Each point is reached from the start by the listed moves, each made 0, 1 or 2 times, or once backwards (-1), plus a little noise. Say if it took an odd or an even number of moves. Then give how often each move was made.
In the rows, zero is written as 128.

Moves:
(1): [135 118 139 169]
(2): [166 103 174  99]
Start: [113 154 117 117]
Points:
[189 105 209  62] -> even (0, 2)
[ 77 179  71 146] -> odd (0, -1)
[114 154 118 118] -> even (0, 0)

Moves:
(1): [111 143 113 119 124  95 132 129]
(2): [133 140 120 155 124 125 115 103]
(3): [131 128 145  87 148 143 149 118]
(4): [141 142 151 145 147 104  97 122]
(5): [137 125 151 131 129 121 132 111]
(6): [125 111 152 128 104 113 105 102]
(7): [110 133 132 126 131 154 126 156]
(8): [131 148 124 135 106 115 104 149]
Start: [124 159 134 133 121 145 120 136]
Points:
[163 164 192  88 152 184 159 162] -> odd (-1, -1, 1, 0, 2, -1, 0, 1)
[133 247 125 187 118  41  30 231] -> even (1, -1, -1, 2, 0, -1, 0, 2)
[103 153 184  79 143 249 114 138] -> even (-1, 1, 2, 0, -1, 1, 2, 0)

Moves:
(1): [109 140 105 134 138 133  99 110 120 117 126 119 124 135]
(2): [111 118 121 116 141 119  96 148 146 117 126 113 104  96]
(3): [142 129 129 137 130 152 148 119 125 131 126 143 121 118]
(4): [132 132 137 121 111 149 151 145 112 171 119 163 133  95]
(5): [131 161 125 139 114 139 118 100 131 131 133 144 111 119]
(6): [116 111 127 103 122 124 137 149 126 125 136 136 129 141]
(7): [101 103 113 112 117 122 122 128  99 113 135 120 127 102]
(8): [128 126 131 113 125 139 133 135 119 110 121 119 135 124]
(9): [118 127 136 139 126 138 110 117 122 128 132 136 123 118]
(10): [136 142 131 148 145 115 128 120 115 120 137 142 135 139]
(11): [170 120 125 108 126 108 138 140 151 140 127 142 156 154]
(12): [150 121 128 117 119 143 141 154 121 135 135 128 125 136]
Start: [106 122 137 131 144 130 116 138 149 133 145 133 122 127]
Points:
[163 151 163 145 174 137 169 174 143 165 113 148 164 131] -> odd (0, 0, 0, 1, -1, -1, -1, 1, -1, 1, 0, 0)
[226 178 167 135 121 148 147 148 146 156 167 183 167 224] -> even (0, -1, -1, 0, 1, 0, -1, 1, 1, 1, 1, 2)
[107 167 175 185 159 135 129 136  97 131 180 171 132 200] -> odd (0, -1, -1, 0, 0, 1, -1, 0, 1, 2, -1, 1)
[234 113 148 122 169 157 249 175 102 114 142 176 207 207] -> odd (0, -1, 2, 0, -1, 0, 0, 2, -1, 2, 1, 1)
